Rows are points. Each copy is the shape, with its points in the same order, turned, moved and blurred by noise. Say if it was mirrored as well.
In the rows, zero is written as 128.

Shape (7 x 3):
[[184 154 160]
 [182  95 163]
 [118 149 116]
 [ 95 163 140]
 [102 150 155]
 [135 197 131]
 [187 132 198]]
Copy 1 (7 x 3):
[[174 153 157]
 [152 186 112]
 [126  91 129]
 [ 97  97 157]
 [104 117 158]
 [152  90 178]
 [165 197 160]]
Copy 1 is: mirrored
Copy 2 (7 x 3):
[[180 164 153]
 [179 104 159]
 [104 139 108]
 [ 74 144 138]
 [ 96 137 155]
 [108 189 125]
 [178 140 195]]
Copy 2 is: only turned

Shape (9 x 4):
[[176  75 118 136]
 [141  51 115 134]
 [107 202 119 178]
 [117 147 128 133]
 [131 113 146  98]
 [119 127  98 151]
 [ 98  86 176 144]
 [145 131 152 110]
 [147 200 144 221]]
Copy 1 (9 x 4):
[[143  59 100 148]
 [102  59 108 147]
 [118 211  90 129]
 [123 149 115 114]
 [126 104 138  99]
 [110 129  88 128]
 [ 77 107 165 145]
 [142 132 132 106]
 [158 219 109 182]]
Copy 1 is: only turned
Copy 2 (9 x 4):
[[188  93 138 155]
 [176  72 165 129]
 [ 96 211 146 144]
 [123 148 130 133]
 [124 105 114 121]
 [140 151 149 115]
 [ 97  91 167 136]
 [120 115 101 141]
 [114 211 152 211]]
Copy 2 is: mirrored
Copy 3 (9 x 4):
[[186  77 167 124]
 [164  47 139 126]
 [147 191  82 161]
 [144 144 123 129]
 [130 108 164 101]
 [137 111 111 152]
 [138 114 102  58]
 [147 143 171 108]
 [217 199  79 144]]
Copy 3 is: mirrored
Copy 4 (9 x 4):
[[178  96 108 103]
 [152  66 104 114]
 [124 221 134 145]
 [121 157 134 108]
 [120 118 151  80]
 [125 149 100 119]
 [113  92 170 138]
 [146 136 156  80]
 [175 224 152 177]]
Copy 4 is: only turned

Shape (10 x 6):
[[142 186 154 141 169 161]
 [111 125 123 194 147 195]
 [101 131 127 166 128 113]
 [ 48 155 120 151  70 117]
 [141 156  80  78  70 140]
 [156  77 147 159 154 149]
 [115  91  85 192  98 117]
 [111 144 137 126 149 143]
 [131  37 102 125 151  94]
 [154 126 109 121  74 160]]
Copy 1 (10 x 6):
[[ 99 167 170 139 156 157]
 [124 112 139 188 122 205]
 [115 106 132 160 101 124]
 [ 62 101 137 150  39 142]
 [124 180 112  86  34 162]
 [184  97 133 146 139 156]
 [152 104 104 185  66 131]
 [104 127 138 125 125 155]
 [186  74  59 117 116 115]
 [155 152 139 120  59 173]]
Copy 1 is: only turned
Copy 2 (10 x 6):
[[182 101 155 130 172 149]
 [124 102 148 163 127 200]
 [103 102 125 137 129 120]
 [ 95  27 104 126  95 107]
 [192  90  64  92  70 120]
 [118 170 159 119 113 161]
 [ 87 123  99 171  75 133]
 [142 101 123 104 149 142]
 [ 73 190  93  92 104 129]
 [170 111 109 116  59 141]]
Copy 2 is: mirrored

Shape (13 x 8):
[[ 94 121 129 101  99 144 118 133]
 [185 154  69 107  85 139 144 185]
 [114  73 119 166 126 160 130 123]
 [105 139 186 128 180 152 124  95]
 [152 148 104  90  84  67  74 150]
 [ 94  85 163  64 156 119 150 148]
 [ 89 133  82 124 136  69 162 124]
 [133 103 149 153 143 106  83 154]
 [156 135  94  75 128 108 113  85]
 [174 107 178 173  94 180 108 116]
 [106 160 186  74 176 140 186  87]
 [114  63 179 141  93 143 170 178]
 [188 111 141 115 132 105  79 164]]
Copy 1 (13 x 8):
[[ 77 139 117 103 101 152 118 143]
 [161 161  46 117 111 146 135 202]
 [ 89  97 106 161 114 174 115 113]
 [107 128 189 114 164 131 121  91]
 [129 164  83  96  68  82  72 165]
 [ 76  95 156  98 135 101 144 170]
 [ 73 158  73 144 132  79 144 126]
 [121 119 132 163 105 118  61 153]
 [130 116  70  77  96  95 119 111]
 [165 122 153 155  70 202 108 105]
 [113 129 178  74 165  97 184 102]
 [ 84  97 160 185  87 162 161 186]
 [160 115 112 135  91 118  65 167]]
Copy 1 is: only turned
Copy 2 (13 x 8):
[[119 114 130  73 114 103 123 133]
 [189 137 108  81  91 198 148 152]
 [162  82 143 128 150  91 160 121]
 [120 164 194  99 182  77 121 116]
 [140 128 106 103  95 175  50 148]
 [ 79  89 181  62 163 136 124 127]
 [ 74 130 118 148 115 158 141 112]
 [146 106 157 138 161 122  90 166]
 [136 143 116  90 133 161  86  69]
 [226 117 186 108 123  77 113 124]
 [ 83 182 216  65 153 120 140  83]
 [140  55 209  97 106 114 156 164]
 [181 112 156 107 157 169  69 156]]
Copy 2 is: mirrored
Copy 3 (13 x 8):
[[100 118  96 129  80 125 112 153]
 [203 146  77 125  95 136 156 211]
 [129  67 109 180 126 122 124 133]
 [108 122 139 113 156 145  72  96]
 [177 160  88 127  54  59  90 164]
 [ 84  94 134  74 119  92 124 142]
 [108 155  50 137 138  71 134 142]
 [150 110 139 162 122  77  68 156]
 [171 127  59  94  89  99 104 108]
 [176 104 161 182  91 167  99 110]
 [ 91 151 129  60 153 150 114  89]
 [101  88 175 158 106 111 163 165]
 [199 112 140 123 104  74  83 164]]
Copy 3 is: only turned

Shape (16 x 11):
[[150 160  98 195 133 162 114 157 130 178 183]
 [123  98 109 181 110 126 103 159  58 185 117]
 [164 150  78 154 148  57 148  93 132 121  83]
 [127 120 111 139 106 146 158 155 118 157 168]
 [133 130  81  71 126  78 162  72 151  79  82]
 [180 106 116 121 148 187 102  54 156 136 154]
 [150 143 114 145 175 140 118 176 101 133 164]
 [153 193 112 134 119 112 139 100 137  82 108]
 [101 123 193  61  99  84 133 102 166 112 102]
 [106  40 164 170  98 113 145 132 105 124 147]
 [149  57 208 109  97 124 154 158 151 121 113]
 [182 128  57 138 126 110  69  96 164 155 174]
 [111 128 164 100 136 107 173  99 184  97  88]
 [ 93 142 117 115 159  92 143 102 171 102 101]
 [172 140  89 112 131 168 105 115 195 160 127]
 [116  39 162 110  70 130 101 136 167  84  90]]
Copy 1 (16 x 11):
[[158 142  78 193 104 172 121 167 118 133 125]
 [152  85 109 176 129  94  80 178  77 122 118]
 [111 138 119 197 131  48 148  99 176 113 112]
 [140 114 109 133  90 131 147 162 112 150 145]
 [ 60 148 118 111 112  25 163  68 165 137 124]
 [126 157 108 136  92 160  96  44 123 172 118]
 [158 141  87 145 161 142 147 147 103  99 144]
 [ 88 199 123 148 101  82 148 113 160  93  99]
 [ 61 147 180  60 119  79 112 131 180 157 160]
 [104  46 176 128 100 128 119 141 106 109 160]
 [130  82 206  51 120 133 120 131 159 133 132]
 [141 141  39 172  91 116  78  85 170 151 148]
 [ 54 142 172 101 132 105 165 112 182 142 125]
 [ 47 145 117 136 143  93 160 116 176 133 142]
 [134 159  75 123 104 141 116 107 168 183  90]
 [ 76  64 154  45  93 123  88 119 158 117 105]]
Copy 1 is: only turned
Copy 2 (16 x 11):
[[149 104  82 178 112 146 113 183 124 162 192]
 [115  42 132 147 143 118 135 181  88 112 154]
 [135  88  95 121 156  57 117  73 145 187 125]
 [128 108 117 130 107 142 158 173 152 145 151]
 [ 96 115 118  79 129  93 145  36 177 163  91]
 [160 110 112 145 128 223 117  65 140 166 137]
 [149 135 108 121 143 127 112 157 124 115 192]
 [136 146  86 139 100  89 134  78 128 157 107]
 [ 92 144 208 117  76 112 123  72 163 137  92]
 [140  62 196 146 107 127 197 128 140 107 165]
 [160 121 226 148 114 128 154 125 185  97 102]
 [147  58  73 130  98 159  66  99 167 171 167]
 [104 166 175 142 120 101 151  61 179 159 112]
 [ 81 144 138 135 126  94 128  63 167 163 150]
 [130 118  89 161 129 179  84 112 186 163 120]
 [116  74 189 158  99 141 154  72 194  62  98]]
Copy 2 is: only turned
Copy 3 (16 x 11):
[[ 76 175 124 167 120 109 126 150 149 206 151]
 [100 100 158 164  66 132 115 177  88 183 114]
 [161 129  89 175  85  83 123  54 120 107 133]
 [112 137 136 136 136 148 166 146 119 183 137]
 [156 125  60 114 119 144 146  37 101  52 130]
 [ 92 126 104  56 100 127 103 112 174 141 192]
 [105 146 128 156 151  92 113 173 130 148 156]
 [142 192 116 158 114 117 142  70 119  84 162]
 [160 125 196  85 149 162 147  63  91  68 122]
 [127  51 177 144 122 175 156 130 112 156 172]
 [161  88 209  90 138 144 190 124 140 115 151]
 [158 158  84 126 101 147  53 110 175 176 145]
 [129 119 165 100 139 119 168  41 116  71 139]
 [110 118 129 147 156 130 136  48 119  81 119]
 [104 177 108  81  93 108 126 107 182 140 112]
 [156  78 181 106  93 212 161 119 163  71 123]]
Copy 3 is: mirrored
